Rows are points. The last column is the point's height on a tilted bowl or saddle (a function of degree 2), plus a little noise. Along how many of its main directions does it bend up, bend down or stay straight?
In the rows, zero is written as 128.

Points (11 x 3):
[[124 174 131]
 [126  97 131]
 [134 141 157]
 [178  94  62]
 [102 135 143]
 [153 129 148]
 [160 150 161]
 [ 94 156 115]
 [161 171 163]
 [146 122 146]
 [123 176 128]]
Directions: 0 up, 1 down, 1 straight

Points (16 x 4):
[[196 174 100 194]
 [148 134 108 119]
 [149 174 109 156]
 [ 93 100 127 144]
 [ 87 133 125 133]
 [137 105 134 124]
 [149 113 149 126]
 [134 127 169 132]
 [113  87 172 183]
 [140 129 107 118]
 [139 162 128 129]
 [144  94 135 137]
 [ 73 179 131 184]
 [103  92 140 151]
 [122 141 175 138]
 [ 83 121 124 139]]
Directions: 3 up, 0 down, 0 straight

Points (23 x 5):
[[128  95 122 105 145]
 [149  89 133 112 149]
 [117 132 136 201 186]
 [ 88  77 120 105 153]
 [162 128 112 152 146]
 [ 90 154 141  88 150]
 [ 97 113  50 132 148]
 [151 134 143 154 140]
 [ 85 162 150 141 160]
 [161 107 175 157 143]
 [ 98 121 120 147 142]
 [170 123 132 120 141]
 [107 131 100 143 140]
 [113 137 141  65 161]
 [146  92 145 105 150]
 [148 155 142 120 140]
 [150  88 103 188 178]
 [116 190 108 183 196]
 [138 118 158 160 145]
 [168 132  96 115 151]
 [149 164 110 143 149]
 [138 110 126 106 141]
 [139 135 102 113 139]]
Directions: 3 up, 0 down, 1 straight

Points (42 x 7):
[[156 140 146 160 110 163 133]
 [151 103 154 105 158 135 107]
 [151  74 164 107 120 119 166]
 [ 83  91 122 187 118 114 130]
 [147 124  73 138 140 148 145]
 [138  86 128 108  80 123 167]
 [156  64 146  75 151  92 152]
 [128 146 159 119 130  58 206]
 [137  84 130 167 154 103 119]
 [ 93 133 110  77 157  86 162]
 [176 122 131 127 147 122 116]
 [149 110  84 145 115 100 132]
 [ 97 135 169 106 138 147 141]
 [149 135  99 150 111 157 121]
 [151 125 148 111 175 154  99]
 [121 114  97  84 118  96 178]
 [118 140 113 121 182 162 116]
 [107 114 119 168  98 141 121]
 [125 190 112 132 129 122 142]
 [ 92 142 128 188 177 159 169]
 [107 127 105 134 113 171 148]
 [130 117 166 120 212 165  60]
 [114 111 171 164  96 118 146]
 [102 149 159 110  79 111 147]
 [158 166 139 146 162 128 142]
 [ 69 162 170 181 155 136 189]
 [156 109 123  83 155 141 103]
 [155 131 111 110 162 124 114]
 [145 149  77 133 149  88 154]
 [150 119 101 195 139 135 120]
 [130 141 153 142 170 152 135]
 [104 113 146 125  85 162 149]
 [122 106 121 115  94 110 148]
 [131 154 170  82 116 125 161]
 [108  97 154 119 106 119 156]
 [100 111 178 187 125  78 167]
 [145 120 155 127 115 125 137]
 [125  97 116 159 143 107 125]
 [172 160 111 128 159 134 125]
 [118 104 120 137 131  95 140]
 [ 83 164 142  57 143 134 136]
 [125 123 126 124 149 122 122]]
Directions: 3 up, 1 down, 2 straight

Points (70 x 9):
[[140 136 133 138  96 120 103 112 147]
 [153 169 174 129 115 126 153 164 149]
 [148 154  81 152 135 137  81 160 133]
 [102 122 152 112  77 161 162  95 141]
 [ 95 129 121 141 133 134 153 112 135]
 [110 126 152 110  87 149 136 102 144]
 [ 98 127 123 160 137 141 108 123 142]
 [114 138 126 140  95 112 106 124 142]
 [ 90 185 178 175 104 106 142 102 139]
 [106 141  93 142 143 143  93  82 158]
 [100  90 141 153  93 155 107  89 162]
 [126 139 141  85 142 121 167  85 151]
 [151 186 119 110  82 150 116 129 163]
 [ 87  85 126 121 125 138 116 114 145]
 [126 144 108 133 108 145 168 106 126]
 [129 127 109 170 159  68 148 162 171]
 [152 161 128 145 169 141 145 181 178]
 [ 83 113 127 159 110 102  92  95 170]
 [122 118  99 180 111  76 131 129 132]
 [127 122 135 149 103  86 133 117 141]
 [ 95 112 114 129 138 143 151 140 137]
 [103 123 132 171 143 107 133 132 146]
 [104 103 118 123 131 215 118 121 183]
 [134 126  95 176  73 148 155 117 120]
 [ 92 178 147 119 120 151 184 141 155]
 [156 158 143 127 112  81 155 137 155]
 [104 167  98 129 188 171 158 140 191]
 [174 149 117 104 132 106 138 158 149]
 [111  92 137  91 152 122 133 159 131]
 [106 146 132 159 147 112 160 137 148]
 [156 143 153 116 120 113 100 130 147]
 [171  74 138 117 141 138 139 123 127]
 [143 126 136 162  90 153  81 104 172]
 [ 94 144 103 128 101 114 145 167 129]
 [124  71  84 166 109  76 105 148 127]
 [ 99 145 138 128 128 154  90 149 146]
 [147 115 133  83 104 132 116 153 153]
 [170 156 176 112  92 128 131  98 150]
 [115 124 106 119 123 151 116 155 137]
 [132 149  98 106  83 157 150 152 138]
 [176 173 181 112  82 141 126  98 163]
 [160 117 133 154 155 156 105 112 150]
 [ 90  94 104 122 123 138 167 182 144]
 [160 155 138 176 119 165 107 166 170]
 [120  33 136 209 179  76  89 139 220]
 [ 95 128 104  86 115 135  95 107 166]
 [151 108  76 101 111 128 126 112 121]
 [156  90  97  97  98 136 205 111 121]
 [138 158 148 183 127 123 130 132 142]
 [126  97 132 119 146 139 110  95 139]
 [148 162 104  99 126 133 161 132 139]
 [106 118 129 135 141 133 140 123 131]
 [ 92 145  78 117 149 125  95 115 132]
 [207 132 107 100 129 119 128 129 162]
 [133 130  66  89 191  83 106  94 155]
 [132 117 115 102 144  86 142 189 148]
 [158 147 149 133 156 181 145 136 147]
 [175 141 143 127 186 157 101 127 148]
 [135 130 149 152 140 136 169 114 129]
 [112 166 175 136 123 141 135  80 117]
 [ 80 114 143 194 172  99 106 124 180]
 [151 137 113 148 170 118 126  81 166]
 [123 164  75 131 124 162  93 158 134]
 [139 127 116 140 179 129 139  40 197]
 [ 78 106 149 166  93 113 162 113 141]
 [ 93 105 162 124 127 119  78 123 146]
 [123 107 176 105 132 150 170 100  98]
 [169  71  71 107 135 142 143 144 122]
 [137 134 126  74 109  87 109 151 169]
 [127  81 138 115  73 152 167  90 136]]
Directions: 5 up, 1 down, 2 straight

Points (77 x 9):
[[137 129 120  77 121 132  95  60 157]
 [175 124 130 131 122 107 144 140 131]
 [101 148 111 107 114 114 160 108 147]
 [175 129 172 130 143 129 172 138 139]
 [140 108 111  39 150 102 112 178 186]
 [114 145 105  89  94  91 125 107 157]
 [ 93 135 120 162 115 134  86 104 147]
 [138 145 125  90 149 180  90 105 132]
 [148 109 118  94 112 102 101 138 141]
 [113 152  79 141 175 121 121  81 155]
 [160 149  84 120 129 145  83 178 156]
 [135 104 121 178 113 128 135 119 146]
 [127 130 132 128 136  18 133 128 217]
 [132 123 160 171 147 163 127 132 136]
 [151 147 159  85 112  97 110 148 147]
 [123 112  99 112 116 122 156 159 144]
 [182  96 123 126 141 219 136 153 171]
 [ 84 107 135 107 166 124  99 129 129]
 [ 89 150 142 138 129 152 165 139 150]
 [ 87 110 127 202 140 145 135 114 166]
 [171 109 125 150 119 144 138 102 132]
 [150  77 143 144 150 117 144 120 135]
 [139 165 173 106 114 144 126  85 143]
 [133 165 111 121 138 156  98 112 130]
 [162 118 152 123  93 118 113 149 135]
 [ 78 163 166 149  75 144 140 125 161]
 [114 145 101  95  94 143 116 150 137]
 [130 130  86 167 166 161 116 103 140]
 [132 116 123 190 126 136 113 149 151]
 [138 111 110 152 169 111 149 145 138]
 [162 142 145 105 109  91 122 114 140]
 [156 154 160 161 163  98 143 124 147]
 [ 74 132 156 115 140 119  55 155 145]
 [130 124 157 132 141 151  99  91 124]
 [134 126 109 188 105 120  75 115 165]
 [178 169 105  95 105 134 150 144 121]
 [140 104 125 154  91 103 109 112 149]
 [ 84 138 101 164 142  69 120 147 182]
 [115 169 122 126  77 161 107 104 144]
 [126 117 156 137 143 155 117 195 150]
 [149 119 109 133 144 119 168 145 139]
 [ 73 149 118 135 144 106 157 151 174]
 [152 147 115 122 161  99 122 155 138]
 [222 135 151 113 132 138 113 180 161]
 [147 127 151 146  43 165 122 113 143]
 [ 99 124 149 144 105 122 138  58 166]
 [136 141 153 188 159 112 150 109 152]
 [107 156 110 153 141 118 178 135 158]
 [144 179 142 164 126  83 100 165 176]
 [151 183 138 171 136 136 117 147 153]
 [ 85 143 123  81 108 118  98 171 163]
 [144 121 125  67  87 144 118 168 137]
 [112 107 190 115 115 174 134 154 152]
 [154 140 125  89 119 132  86 179 144]
 [148 141 158 161 125 119  95 129 136]
 [147 150 111 159  99 147 121 152 146]
 [148 115 106 111 140 113 120 137 129]
 [102 153 146 182 137 125 150 135 160]
 [184  95 164 127 114 151 106 144 140]
 [140 149 110 125 151  89 139 152 148]
 [173 102  82 144 131 128 187 120 161]
 [100 116  92 200 131 159 121 136 178]
 [128 163 117 118  97 129  92 102 140]
 [148 128 125 117  60 102 161 186 139]
 [133 119 126 174 110  83  80  45 187]
 [147 156  99 119 117 118 138 115 132]
 [ 69 103 117 152 149 121 136 101 159]
 [ 94 108 198 178 125 177 164 119 186]
 [149 168 134 169  90  92 105 173 185]
 [157 116 100 179 164 181 123 142 153]
 [117 129 132 163 167 153  86 110 111]
 [150 130 121  88 111 109  95  94 142]
 [144 128 139 124 140 112 143 135 127]
 [135 141 149  77 174 110 105  89 154]
 [122 127  96 138 135 144  91 125 128]
 [139 114  68 120 146 179 159  99 170]
 [144 134 146 118 111 147 121 111 120]]
Directions: 7 up, 1 down, 0 straight

Points (66 x 9):
[[140 105 128 153 141 156 111 191  93]
 [157 132 138 113 117 151 136 140 122]
 [112  90 149 102 112 147 167  78  99]
 [136 140  93 141 135 125 111  90 119]
 [147 164 106 141  99 158 108  93 123]
 [152  37 101 137  99 188 154 115  78]
 [166 159 157 126 121 132 157 148 118]
 [128 111 133 128 137 154 138 117 121]
 [ 95 166 126 159  80  85 135 112  96]
 [136 125 171 116 157  93 138 125 123]
 [ 93 129 120 107 133 134 189 155 106]
 [136 109 162 157 100 105 126 120 102]
 [145 118  51 129 114  93  57 150  70]
 [153 101 114 133 207 179  98 172  91]
 [109 139 141 134 181 119 163 124 120]
 [ 52 158 149  84 121 149 110 159  74]
 [200 118 131 142 149 114 121 122 120]
 [132  86 155 155 106 110 137 137  91]
 [122 137 151 152 117  70 132 149  98]
 [140 101  59 192 137  81  99  95  69]
 [153 186 108 142 147 123 151 153 114]
 [ 83 125 138 123 129  70  61 126  83]
 [ 47 113 136 175  93 138 117 100  74]
 [103 161 155 127 114 110 130 143 107]
 [163 127 134 140  97  76 119 117 115]
 [178 117 117 148 117 114 142  89 115]
 [147  87 110 134 189 112 182 112 110]
 [113 114 174  73 108 190 124 134  92]
 [109 113 175 136 146 113 138 138 110]
 [ 83 169 151 114 141 131 148 160  98]
 [119  99  81 121 151 137 115 129 105]
 [ 83 142 104 150 128  75 109 182  63]
 [115 187 156 183 166 138 112 113 103]
 [142 131 132 147 130 141 164 118 119]
 [ 70  79  82 114 146  94 137  77  97]
 [140 125 165 124 116 129 147 118 117]
 [ 31  86 178 129 145  93 135 157  58]
 [119  95 123 100 105 123 108 116 103]
 [113 162 156 159 118 184 150 166 104]
 [136 119  72 118  89 144 101  92 110]
 [ 97 169 150 140 114 116 152 160  96]
 [133 162  99 163 104 178 129 160 115]
 [103 152 148 122 145 144 174  79 111]
 [128 108 123 149 161 120  72 123 104]
 [145 145 131 131  94 134 120 192  97]
 [102 178 101  89 119 128 110 131 112]
 [ 98 164 124 137 142 139 150 154 109]
 [124 121 113  84 123 115 119 123 116]
 [173 207 127 137 106 102  80 128 128]
 [138 161 137 138  99 118 140 110 122]
 [107 174 113 110  89 171 154 155 109]
 [118 130 155 136 169 136 115 153 116]
 [126 107 122 118  91 103 123 104 108]
 [130 131  75 160 132 132 122 116 112]
 [132 145 144 133 130 119 165 132 118]
 [ 96 162  66 136 154 160 116 140 103]
 [160 115 148  72  97  98  97 108 110]
 [114 116 152  96 116  99 101 154  96]
 [148 142  97 122 180 123 117  97 119]
 [115 123  93 142 106 103 112  84 109]
 [106 100 114 133 134 135  71 153  88]
 [115 132 139 123 174 103 144  92 125]
 [115 119 136 133  89 130 116 114 108]
 [142 117  90 106 136 136 115 120 118]
 [113 147 129  82 143 102 166 139 117]
 [125 122 144 164 147 169 119 170 109]]
Directions: 0 up, 5 down, 3 straight

Points (61 x 9):
[[114 211 152  79 125 103 109  95 178]
 [ 98 138 159 106 105 179 134 147 165]
 [ 74 111  98 115 108 142 114 158 141]
 [ 87 155 123 125 140 104  75 126 160]
 [131 127 146  91  85 100 150 165 157]
 [117 158 128 138 126 110 130 106 146]
 [137 142 150 100 164 123 133 158 138]
 [ 89 123 118 136 144 134 106 109 148]
 [187 193 132  71 132 127 127 193 186]
 [153 105 146 143 140 175 150 164 134]
 [113  79 102 157 116 183 136 172 148]
 [149 130 174 159 117 125 113 100 130]
 [130 100 171  97 146 177 137 136 139]
 [149  99 160 133 116 132 163 147 139]
 [151 134 134 184 155 133 136 129 141]
 [110 151 149 153 169  90 114 100 159]
 [114 130 144  98 167 132 162 124 126]
 [131 178  71 147 105 169 105 124 158]
 [129  96 173 109 138 120 154 141 137]
 [165 118 124 121 132 140 138  90 134]
 [141 151 119 157 125 116 154 104 137]
 [131 155 108 121 141 187  97  68 168]
 [138  63 124 105 160 123 115 113 141]
 [ 80 130 105 131 138 115 112 116 148]
 [201 116 113 109 110 103 126 120 130]
 [110 124 144 112 155 162 146 146 133]
 [109  90 111 117 160 118 154 122 143]
 [141  73 124  91  97 101 122 122 129]
 [ 70 121 151 107  99 159 117 147 152]
 [122 125 111 104  92 121 102 141 147]
 [111 101 112 126 119 156 104  79 153]
 [ 74 141 160 188 201 132 145 186 179]
 [ 55  94 114 167 176 119 160 150 191]
 [147  88 106  97  82  77 121  92 132]
 [125 120 142 132 121  86 128 135 150]
 [134 117 158 144 140 130 124 123 138]
 [124 138 134 125 199  55  96 123 200]
 [143 146 122  49 151 133 128 172 122]
 [113 141 119 131 162 128 144 151 138]
 [166  90 140 116 109 114 107 166 137]
 [127 139 166  94 121 110 167 138 155]
 [140  87  80  82 114 161  83 148 162]
 [181 157 165 131 128 114 109 136 161]
 [151 135 153 150 124 134 166 147 137]
 [167 192 143 140 126 134  78 130 186]
 [121 127 107 127 119 157 182 208  87]
 [127 119 234 111 135 121 113 157 141]
 [ 99 134 139 104 150 143 102 150 142]
 [ 68 137 158 131 115 109 170 132 161]
 [129 128 114 135 113 107 124 133 140]
 [121 169 162 141 102 129 135  97 154]
 [ 98 164 127 132 135 127 139 168 145]
 [106 183 105 101 106  96  88 113 171]
 [140  80 133  91 139 117  98 146 132]
 [139 124  96 104 122  91 130 170 129]
 [147  93  59 135  96 143 106 140 138]
 [ 64 115 137 155 150 119  83 167 165]
 [177  94 140 119  95 137 135  88 140]
 [113 116  89 124 100 186 101 143 172]
 [131 128 110 187 166 108  97 148 180]
 [136 110 178 124 146 150 132 113 133]]
Directions: 3 up, 2 down, 3 straight
